Each row of a before or after table is a point. One or more steps were done to the points. Then noise was added and the rows were shuffled. The steps act on columns, c1 being the first. Write out the steps. A step turns or swaps two columns, mirrors them in a line or flattens them onto one, adds a multiple of one to another, or multiplies or shifts one. Angles are multiples of 10 degrees, from the lower column toward the higher: turns from -170 to 170, lines from 10 to 170 but not 90. Use the fewest steps. Two steps may share a column if one is a turn and the other turns, adds or multiplies; they go together, in the order done. Otherwise the lowest column goes first.

Before, 10 rows:
[[ 35  14 -23]
 [-42  12  -6]
 [-56 -37  57]
 [ 11  57  -9]
 [ 84   2  29]
 [ 11 -14 -14]
 [-14 -28  -5]
 [ 41  23  -3]
 [-22  12  13]
 [-47 -38  -6]]
After:
[[-22 -56  -6]
 [ 70  44  29]
 [ 18  -7 -14]
 [-24   1  12]
 [ 25  39  -4]
 [ 23  30 -23]
 [  4 -32  -5]
 [-31 -60  58]
 [-20  55  -8]
 [-42 -11  -7]]
Steps: turn c1 and c2 by 30 degrees

Before:
[[ -9  29 -33  10  62 -27]
 [-12  -9 -24  50  55  -1]
 [-10   2 -39  -9   9  -6]
 [-25 -19 -19  -2  74 -13]
 [ 52  26  67  72 -24  -4]
 [-24  24  59  18 -32 -19]
 [ 15  -1 -21  -6  64   3]
 [-11  29   7  26  30  27]]
After:
[[-10  14 -39  -5   9  -6]
 [-12  27  17  25  31  28]
 [-29 -15 -23  -1  76 -10]
 [ -8  40 -23  10  59 -27]
 [-21   3  66  19 -33 -17]
 [ 56   2  72  70 -25  -5]
 [ 14   7 -20  -9  65  -1]
 [-14  -1 -24  49  57   0]]
Steps: turn c2 and c3 by 20 degrees

Before, 9 rows:
[[ 34 -28  17  14  20 -28 -60  19 -25]
 [ 33 -14  47 -19  20 -15   6   8 -18]
 [ -8 -15 -28 -55 -17 -17 -12  40  62]
 [-36 -11  10  -4  24  55  -1   0  13]
 [ -7  45 -17  51 -24  22 -44 -24  -8]
 [ -4 -48 -12  20  -7   7   7 -23  -5]
 [ -5 -11  30  -8 -13  12 -34 -22 -16]
 [-26   2 -17  20 -46  11 -40  22 -10]
 [ 11 -14 -20 -38  35  24   4   3  -6]]
After, 9 rows:
[[ -4 -97 -14  20  -8   8   6 -26  -5]
 [ 11 -29 -21 -38  34  25   3   2  -6]
 [-35 -23  11  -5  25  55  -1   1  12]
 [ -8  88 -21  53 -26  22 -43 -24  -9]
 [-10 -30 -29 -54 -18 -16 -10  36  62]
 [ 35 -27  49 -19  21 -15   7  10 -17]
 [ -7 -23  31  -8 -13  13 -33 -19 -14]
 [-29   5 -16  19 -44   9 -40  21 -11]
 [ 35 -58  16  14  19 -26 -60  18 -25]]
Steps: multiply c2 by 2

Before (9 x 12):
[[  5  -6  31  27 -28 -31 -21  71 -19  13  22 -26]
 [-38   7 -15 -63  10 -11  11  44  -4  27  39 -14]
 [ 33   8  26   9  -5  -6 -18 -18 -85  14 -28   8]
 [-38 -19  38  41 -43 -15 -66  56  -7  52  16  23]
 [ 19   0   3  29 -42   3  41   1 -67   7 -16  23]
 [  6   5 -27  44   9 -31   6  18 -23  44 -13  -5]
 [-32 -41 -67 -10  49  10  -7  56  28   1  59 -16]
 [-59  10 -68 -43  50  -8   6   5  47 -51   5  13]
 [  4  84 -12 -10  16  61   3 -29 -41  -7 -40  -6]]
After:
[[ 33  -1  24   6  -5  -5 -19 -16 -86  13 -26   8]
 [  0   0  26  29 -27 -31 -20  75 -20  16  24 -29]
 [  6   3 -11 -10  16  63   5 -28 -42  -6 -36  -6]
 [-31   2 -67  -9  46   8  -6  54  29   1  58 -15]
 [  6  -2 -28  44  12 -30   4  18 -24  44 -14  -3]
 [ 20   1   3  29 -39   4  41   0 -66   4 -18  24]
 [-34   1  35  42 -41 -15 -64  55  -8  49  16  22]
 [-37   0 -15 -61   9 -12  11  40   0  31  39 -14]
 [-57   2 -67 -42  48  -5   6   7  43 -51   6  14]]
Steps: multiply c2 by 0

Before:
[[-14  14  10  -6   7 -33  53 -30 -52  42  58  46   3 -13 -24  34   6 -33]
 [-38 -44 -17  46 -15  41  -7  -5 -14 -51 -36  10  27  18  16 -20   5  18]
 [ 22 -18  -2   6 -16 -11 -48 -37  39 -41   3  14  28  13  -4 -16  12 -22]
 [-13 -37  19 -25 -68 -35  48 -21 -55 -31   7  34  26  24   2 -26  -4  18]
 [-24 -34  29 -25 -84 -20  13  20   2  10 -40  36 -41  24 -69  -6  30  31]
 [-36  45  38 -37  19 -12 -23  42 -25  39  21  18  10  58  23  11  -4  15]
 [ 16   3  36  62 -71 -41 -18  -4  30 -47 -37  23 -31  28 -55 -56  50  41]
 [ 21 -59  29  35 -32  35 -52  30  -1 -49   8  -1 -59  22  26 -51 -50  10]
 [ 47 -19  22 -11 -26  47  28  52   3  11  -2 -25 -79 -42 -16 -53 -16  -1]
 [-28 -35 -55  16 -48  10 -28  -5   5  36 -14 -33  -9   9  26 -50 -27 -29]]
After:
[[-14  13  10  -7   7 -41  53 -29 -54  42  57  47   2  -9  -2  34   6 -33]
 [ 20 -59  29  35 -32  43 -52  30  -2 -50   9   1 -59  18   4 -51 -50   9]
 [-37 -44 -16  45 -14  44  -8  -6 -14 -52 -36  10  28  13  -5 -19   5  19]
 [ 16   3  36  62 -71 -63 -16  -5  30 -48 -37  22 -30  21 -19 -56  50  41]
 [-28 -35 -56  15 -47  22 -28  -6   6  35 -14 -34  -9   6  12 -50 -27 -29]
 [-24 -34  29 -25 -83 -52  12  19   2  10 -40  35 -40  16 -35  -6  30  31]
 [ 21 -18  -2   6 -16 -12 -48 -37  39 -42   3  14  29   9   1 -15  13 -21]
 [ 47 -20  22 -11 -26  33  28  52   3  10  -3 -24 -79 -29 -26 -53 -16   0]
 [-13 -37  19 -26 -68 -28  48 -21 -55 -32   7  35  26  17  15 -27  -5  19]
 [-36  45  38 -37  20   0 -22  42 -25  39  20  18  10  40  18  11  -4  16]]
Steps: turn c6 and c15 by -30 degrees; multiply c15 by 0.7; multiply c14 by 0.7
